Rows are points. To make a cloud, some directions were put in groups of two or more. Within a group, all points are equally far from the middle, so they leave a hole (a ring in 2 directions, a hollow ball in 3). The other directions are filled evenly. Then the cloud was stretched, turned, moved and blurred a little. How many holes are there, and how many directions does each take, smallest first?

Cloud (15 x 2)
30  -4
-26  -4
-13  76
-23  69
14  -9
9  -50
-55  87
55  -26
-28  -33
66  -4
24  30
-40  -42
14  50
73  -46
-2  15
Holes: 0

Cloud (19 x 3)
38  3  67
-29  21  -71
42  36  -30
-7  -41  66
52  35  3
29  -35  55
-63  -14  -8
-41  41  -46
-42  6  49
54  25  36
5  -35  71
-6  77  4
-6  70  31
55  30  26
32  7  74
-56  14  14
8  -57  44
-11  -9  76
-44  43  10
Holes: 1 (3)

Cloud (19 x 3)
58  -22  -41
25  -14  -74
24  93  -29
-11  -63  -22
87  39  22
-20  97  7
14  -14  2
-82  2  -26
10  -13  13
-5  97  0
-46  57  -23
-9  21  43
-24  10  24
0  -9  -14
20  -9  -73
-39  20  -51
76  32  43
8  36  17
-44  44  -3
Holes: 0

Cloud (30 x 4)
-8  -7  -42  86
-40  -6  38  -56
-3  51  -6  62
-52  54  11  -28
33  66  -20  -58
29  32  44  23
21  -2  51  32
40  -40  -57  4
-65  -60  16  29
40  -45  -12  27
-63  -59  -5  47
-46  -47  48  44
37  -4  -69  50
-27  10  -75  -26
36  -43  -42  46
-67  -59  -8  22
-60  -58  -12  -5
43  46  9  -56
-64  -56  -21  9
-25  -21  21  -63
40  19  40  10
-54  -15  47  -35
-64  -59  20  27
-2  32  19  -77
42  58  -2  -54
24  50  -71  -36
46  10  17  -44
-48  47  43  24
39  -20  3  -42
26  -44  -40  -31
Holes: 2 (2, 2)

Cloud (30 x 4)
23  46  -31  53
-1  -37  45  25
26  -39  -31  -39
-39  81  -25  -34
-70  -2  6  -28
-69  -8  -44  -29
-13  63  58  -31
-54  -37  -37  -12
39  -4  -65  62
-46  59  -3  -57
-11  -34  -13  -51
25  33  -23  62
-30  -8  -72  47
-21  -40  36  11
-38  71  35  -2
-33  -12  -78  -29
81  -42  -39  43
74  2  58  -2
-2  30  11  -65
22  -5  -17  -55
-28  -17  43  -42
-58  48  -32  -52
-32  78  12  11
-12  -21  5  -58
-25  78  8  16
43  -77  -8  34
-17  -2  -52  60
45  -4  -38  -36
-36  -12  47  -32
88  -30  -31  20
Holes: 1 (4)

Cloud (48 x 6)
10  46  26  -26  45  51
-59  -16  57  -48  -23  10
16  7  -7  -15  61  -90
-17  114  13  19  45  15
-75  -18  33  -67  4  61
53  2  23  43  -54  65
5  -32  53  -56  69  -3
40  86  29  2  -80  58
-45  72  20  50  1  10
49  -56  54  19  -47  61
-31  -12  49  13  -57  39
-6  18  -9  49  30  -16
-7  -6  1  5  13  29
41  10  -61  12  -44  -37
14  -25  -36  -29  1  33
23  -20  44  45  12  -27
-13  -75  -19  -28  -24  15
-41  24  -14  52  23  37
-5  11  -88  -76  -40  60
-67  52  -2  1  43  -56
-24  83  23  -4  55  30
0  60  58  28  37  32
81  13  -22  -3  -58  3
94  39  34  -7  62  6
22  50  88  25  19  63
30  -32  29  -7  -17  38
21  28  54  22  -63  19
40  -7  -62  -36  -42  39
69  25  -1  -16  29  -63
3  99  12  12  -18  -7
54  4  -38  -30  -47  19
30  -21  57  55  2  -3
-22  25  -55  -54  -52  81
27  -12  -8  -50  58  -19
84  -3  23  12  -49  -6
29  -19  -19  -93  6  23
37  -21  55  -7  40  -43
1  12  13  4  -46  -18
63  35  -16  59  16  -39
18  99  14  -3  49  20
4  -34  45  -67  -39  45
26  -14  34  -56  28  7
12  -10  37  -74  -2  22
-14  -15  -8  46  8  38
50  74  10  3  -80  92
-32  56  7  -17  -59  27
-69  25  -44  60  -25  -2
-60  20  44  15  40  -62
Holes: 0

Cloud (46 x 6)
-49  45  -28  -21  5  14
46  35  10  23  1  -63
15  -20  -27  46  -28  -6
34  -45  -31  25  74  -20
45  -7  64  24  -32  6
-59  -71  7  26  4  -28
-42  -74  24  -39  32  -66
-57  -24  49  -70  57  -19
45  -3  87  -31  -14  -23
52  -15  -3  19  75  -53
-20  -56  48  -10  65  50
16  -30  -15  64  -15  -15
45  8  -10  48  -15  3
-4  -38  20  -46  44  62
-21  29  -38  -13  -25  10
-20  26  11  28  46  -89
16  12  107  -27  12  13
-32  18  32  45  13  58
10  -56  46  61  6  -24
-86  12  -19  14  29  0
5  -11  56  -65  -29  -39
-6  -46  70  -20  35  -86
-15  37  17  18  85  -59
9  7  48  28  -23  51
-67  -65  17  -3  12  -48
20  14  11  55  42  -68
-68  2  -46  7  56  -42
0  -50  -51  15  71  -16
-47  5  99  -4  42  -33
67  -69  -8  -16  33  -1
1  -103  14  6  28  -13
-1  33  13  26  86  24
34  -26  21  52  -32  -3
-25  24  -22  22  47  54
2  -42  19  -74  -22  -6
13  -8  29  -7  100  38
15  8  82  -45  80  9
-38  -8  -3  -77  66  11
41  46  -6  -12  9  -73
77  34  5  -18  32  -25
22  -76  20  15  -26  1
-28  4  -25  -69  59  22
-7  0  64  -46  99  -33
10  -39  58  -29  -2  -88
-46  -2  -39  21  69  24
10  -60  31  7  95  2
Holes: 3 (2, 2, 2)

Cloud (72 x 8)
-22  -37  -40  37  -86  -34  21  50
15  71  33  -53  -51  5  -9  48
-13  -54  -36  -15  -27  -14  58  -93
16  3  26  67  -52  17  20  -58
-32  80  -23  11  -42  33  -67  -21
-16  -1  -20  -99  28  19  -30  -5
-56  34  37  -69  -83  -34  26  -2
-45  -22  -33  1  -88  -46  -21  52
-10  69  33  -31  -46  -1  -84  0
20  -10  -63  -21  -49  -36  -8  -80
-54  -7  -8  51  -40  -47  26  65
-19  -16  32  -36  60  -2  -5  -9
-30  -61  19  -14  -63  -38  39  40
-39  -35  -4  -31  -14  10  37  -84
12  -31  -86  -60  -28  33  -17  -11
-31  -53  -79  -29  -47  38  43  5
-42  13  -7  18  60  -10  14  50
-20  42  -22  67  -66  -51  58  -25
-31  9  -7  -79  -24  -17  -62  58
33  -37  -46  25  53  -29  54  -34
55  6  -37  -7  7  17  75  41
20  -13  48  27  -1  -78  20  -5
-37  -13  -70  36  -56  2  -61  8
22  54  4  0  -107  -44  -3  -30
47  55  -44  0  -58  -3  15  30
-29  -29  54  -47  -45  24  57  -12
-30  -17  78  -11  -49  -35  32  16
54  -32  48  -5  -39  -2  104  -31
30  77  -15  -37  -47  -32  50  -3
7  4  72  47  -59  -25  21  -6
23  -2  12  4  8  67  75  17
56  30  46  62  -16  10  14  3
-20  24  13  9  24  9  103  -29
-9  -28  -69  73  -2  7  50  -38
28  0  63  -22  -7  -70  75  -5
-36  40  9  53  21  -25  66  -12
37  26  55  69  -14  -47  41  -44
-22  86  -33  41  -70  -48  -16  -13
-10  79  13  30  20  -24  -25  65
-10  -32  -32  -30  70  39  22  25
6  -12  -41  -95  -24  -26  19  37
-2  8  9  -52  -100  27  19  -23
-1  12  44  -9  44  30  48  -60
25  0  -43  15  44  -5  100  0
16  39  -84  -35  8  6  41  -2
-53  -34  -78  -39  -16  14  -2  -44
-2  82  -8  20  21  31  -63  24
-10  -62  -4  19  -64  -57  54  36
-9  8  -19  -103  19  -27  13  -17
62  38  9  -19  19  -1  78  -56
3  46  14  62  13  -24  -5  68
64  19  -36  31  1  41  12  29
-41  19  61  6  13  -17  37  -49
7  90  -27  -9  -52  -50  26  -36
-60  37  25  23  15  15  46  -5
-13  10  -51  -69  42  -2  30  45
-61  50  30  -53  -58  -2  -63  -11
-35  57  -28  -42  -47  66  -30  11
-4  15  -63  -15  -78  37  47  0
-31  -19  -57  -36  -45  -62  35  -60
-13  -2  40  19  20  9  31  -80
10  -4  44  -21  11  -78  27  22
10  22  70  60  -25  -51  24  -28
-51  5  -21  -64  -47  -17  -72  51
27  -60  20  -25  -12  -51  108  -15
3  -31  19  -1  -107  -55  35  -20
-24  33  -40  1  59  -12  -45  32
12  83  -24  2  13  37  -44  -37
-44  83  -60  -10  15  5  -39  1
41  -43  35  34  -29  24  31  -59
-2  -12  1  -90  4  16  -35  44
-17  -3  -33  -110  12  9  -9  -13
Holes: 3 (2, 2, 4)

Cloud (81 x 8)
-45  8  -63  10  12  -10  -93  39
11  47  -20  30  68  27  59  20
28  24  -57  15  61  -45  21  47
-4  -6  14  1  -48  -55  21  -13
7  11  -70  4  60  0  -47  -82
10  -37  -28  54  11  -36  -73  -48
-11  23  -80  -44  -32  -49  -25  -27
16  27  68  25  -33  23  -57  -25
-63  29  -68  22  16  -20  -47  16
-17  -7  -3  51  -41  -66  -21  17
-61  2  -24  43  -43  -54  -72  -17
-15  20  -46  -1  -14  63  -30  -29
11  49  -20  34  -38  -67  20  53
49  88  6  -40  -30  -5  4  -35
-12  6  31  48  93  37  -43  26
-43  89  7  -26  -34  -30  -62  -2
-55  -14  24  -22  -14  -58  -12  -23
3  72  39  24  -53  -23  6  7
-57  17  -72  29  0  -28  -26  -2
-37  82  14  -30  -59  11  -37  -25
4  117  -11  -45  -51  -11  20  14
-47  -4  -56  -11  34  -58  -20  -47
-15  70  -88  -22  4  -50  5  17
41  5  -16  42  -15  -48  -67  8
-26  19  26  4  57  36  24  6
20  -32  21  12  5  -59  -58  37
50  8  -48  13  90  -22  -8  16
-12  121  36  5  44  45  -19  -17
-23  76  5  39  -50  52  18  10
18  -23  28  88  48  38  -37  -9
-51  50  -49  32  -5  -57  -17  8
37  -26  -68  -62  -9  -51  -17  18
-4  94  -32  -13  -50  -51  11  -11
-2  102  -1  -55  -34  9  -5  -27
16  46  -28  9  6  -48  -68  52
39  93  4  33  47  52  17  18
14  71  8  82  30  49  -37  54
-27  96  -19  36  -53  67  -13  43
-22  11  4  19  79  30  39  -29
3  51  -36  34  -54  -53  -29  -6
56  26  43  10  48  37  32  -5
-30  36  -27  47  24  34  25  -37
-25  46  12  33  -35  42  40  6
63  33  -1  -83  -7  -11  22  6
-19  26  -11  -88  -7  30  32  -12
5  27  59  9  16  -49  15  -16
-24  62  27  17  73  45  -14  21
-66  74  21  15  15  47  -13  19
22  7  -30  83  9  -10  -31  98
21  -35  -38  66  -16  -44  -3  53
21  55  51  -24  12  -18  -28  29
35  74  -35  -16  -2  -53  -25  31
1  -38  -38  29  14  -65  15  -15
-5  51  -95  3  -31  -21  -43  29
17  86  -58  48  37  -37  1  30
-16  -27  -37  -14  -34  -41  -104  1
1  -61  -41  13  66  -11  -71  -51
-36  22  61  -22  42  25  -22  14
53  4  -13  -31  58  -60  -43  -36
40  40  -21  -22  44  -61  -23  18
70  -14  -59  11  60  -15  -15  7
-42  7  -32  -13  -37  55  17  -12
12  -32  -59  -9  81  -7  11  3
12  84  -13  7  -56  -54  34  44
-30  34  -21  -53  -18  -46  -66  16
10  55  42  42  -18  -51  -55  41
26  -45  21  -53  30  -53  -28  -59
-26  -6  17  -64  28  28  20  -82
-43  29  -50  -16  -82  -50  -21  2
-11  -22  41  -21  -48  -3  -43  -55
-14  -44  -22  -44  -58  -52  -5  -31
21  68  12  43  89  47  -43  6
18  -45  1  -8  26  43  39  -10
-22  71  -49  46  -3  42  -37  99
-17  81  -63  16  0  -61  16  9
-4  -7  1  -51  -47  15  49  -57
34  13  -24  11  12  -48  -64  50
56  -43  -21  -11  17  -61  -22  -27
2  -59  -10  1  -77  -51  -41  12
49  56  11  1  -24  59  -14  11
-18  32  53  25  -66  6  -35  -26
Holes: 2 (2, 4)

Cloud (98 x 9)
2  -51  -3  -24  -2  44  -57  -35  -50
4  34  -48  -16  -13  46  -57  -101  49
-62  11  0  -41  -9  15  90  -31  11
-66  1  -1  -3  19  45  56  -65  -55
-25  20  37  -71  25  -6  6  -33  66
-63  15  2  -9  18  57  4  0  -25
-49  -2  -26  -35  38  20  -10  -23  84
-16  -69  4  47  -51  31  -35  58  -17
-6  18  43  -20  -37  17  9  -8  -4
37  -18  -14  -7  -54  23  20  -3  -64
42  -60  44  35  -24  -28  -41  -12  -37
-21  55  47  -42  -45  47  51  -68  1
9  -6  -98  -35  -31  38  -33  -47  66
-57  -14  38  -81  -61  39  61  19  33
14  25  -2  -5  -14  23  30  7  77
-31  -14  54  -35  -15  40  16  71  -28
17  -22  -78  -32  -3  19  -46  -19  73
-9  17  -33  21  32  -19  -48  23  -18
-12  -39  23  -21  -46  -33  45  95  -28
-56  -38  56  10  -60  -16  -2  63  -63
-72  -28  39  -16  -35  63  -23  53  -43
14  -44  35  -27  -36  57  -24  -56  28
-37  15  3  -43  -45  9  -40  19  16
0  -65  24  16  -54  -40  -39  31  7
24  14  36  19  9  32  -12  34  -69
-31  -64  -28  13  51  -13  -19  5  9
-37  -51  -25  -12  -34  49  38  -27  -42
-34  -10  91  18  8  18  85  23  -34
-10  -3  67  -15  -72  1  82  91  -74
25  6  42  84  -21  -22  19  44  -3
-12  -77  42  20  -45  -17  16  75  -53
3  25  -3  -8  -30  -1  -2  0  -101
-13  -42  -72  71  27  -28  -44  35  -31
-50  -48  -82  12  18  4  -43  30  -20
-36  -6  3  87  12  -4  17  -1  -24
-47  -25  -9  -57  -70  52  -37  0  -77
20  -30  -36  -15  50  36  19  -40  11
18  1  -29  -55  -47  46  6  -36  1
-24  -4  -2  -29  -56  7  33  -21  -46
-23  -13  -68  -81  24  33  -50  -42  39
-23  4  -47  -40  -6  42  -27  -45  -67
15  -49  42  1  -50  -36  9  101  -58
-35  9  -19  80  -10  12  13  17  -24
-24  -36  23  10  -7  68  22  -23  -65
3  16  -43  -33  -62  52  -36  1  -34
-36  -33  -15  4  -32  40  1  70  -83
8  16  15  -4  -29  2  52  -8  -78
-2  44  32  57  -76  -1  -13  15  -33
-53  -53  35  -33  19  77  28  22  -30
39  -30  25  31  -94  -12  4  75  -36
41  -5  49  32  -13  21  48  10  59
28  14  -28  21  -42  2  -57  11  -73
32  47  5  13  -111  -21  -21  66  -38
-24  -9  -1  30  -34  -17  19  -26  -80
46  29  2  -84  -83  17  43  16  42
-8  8  -30  36  -88  -2  18  1  -10
-7  -33  -30  -23  11  41  34  -56  -54
9  -2  -47  51  29  -2  -56  45  -15
15  46  -14  23  -30  -4  34  42  -14
61  -37  -57  49  -50  -71  -51  40  19
8  -16  26  -50  7  47  30  -42  -26
35  50  31  -1  -47  29  -17  -24  -12
4  12  -7  -107  -47  1  64  11  20
5  -45  28  33  -100  23  -33  18  -45
68  -60  4  17  -42  -30  -10  -8  -66
-17  -39  -19  47  49  8  -5  35  -78
6  -37  21  48  -73  43  -19  -13  -64
-87  -20  -33  -58  -25  47  11  -37  20
3  4  9  -68  1  -10  -28  4  11
-53  -18  -41  0  60  14  31  21  -30
-37  -12  48  35  47  2  0  -28  -34
24  -49  -26  32  -74  -36  -44  21  -17
-57  -23  -67  -20  16  28  -12  -85  -83
-3  -17  -12  7  34  83  28  8  -19
-3  -60  -5  13  26  21  -117  -5  -36
65  24  -11  -44  -5  39  -42  31  39
-37  -76  -38  -14  -32  -5  -57  43  -71
-33  -2  -2  17  -7  41  -9  30  39
-2  49  -6  3  -41  -11  75  0  16
-4  38  53  -6  -54  40  -3  15  27
14  61  19  27  22  -9  5  -5  70
9  -17  -15  -34  -25  -69  -16  -25  -28
-28  -74  -8  67  7  -17  8  11  -40
16  -14  -99  -3  29  -4  -42  -97  -22
9  -47  -33  84  -16  -52  -42  0  22
47  -11  58  12  2  26  26  -24  71
-45  32  7  -97  -82  62  52  -4  -27
32  -31  64  -13  -52  0  -29  -24  -27
-34  -26  -23  -44  37  21  -34  -7  -10
-23  7  -73  -26  3  54  7  -34  -13
-70  -6  32  41  -40  21  10  -19  -121
-83  21  -10  -98  -7  81  38  7  -14
-17  -38  -33  50  -42  -20  -7  5  56
32  62  -25  -107  -38  45  -6  -11  14
-65  -31  -11  -15  -25  -1  -26  -50  -48
3  -19  -86  2  17  19  10  -48  15
4  -24  -17  -13  -60  52  -10  -11  6
-53  44  -43  0  -31  82  34  -76  -34
Holes: 0
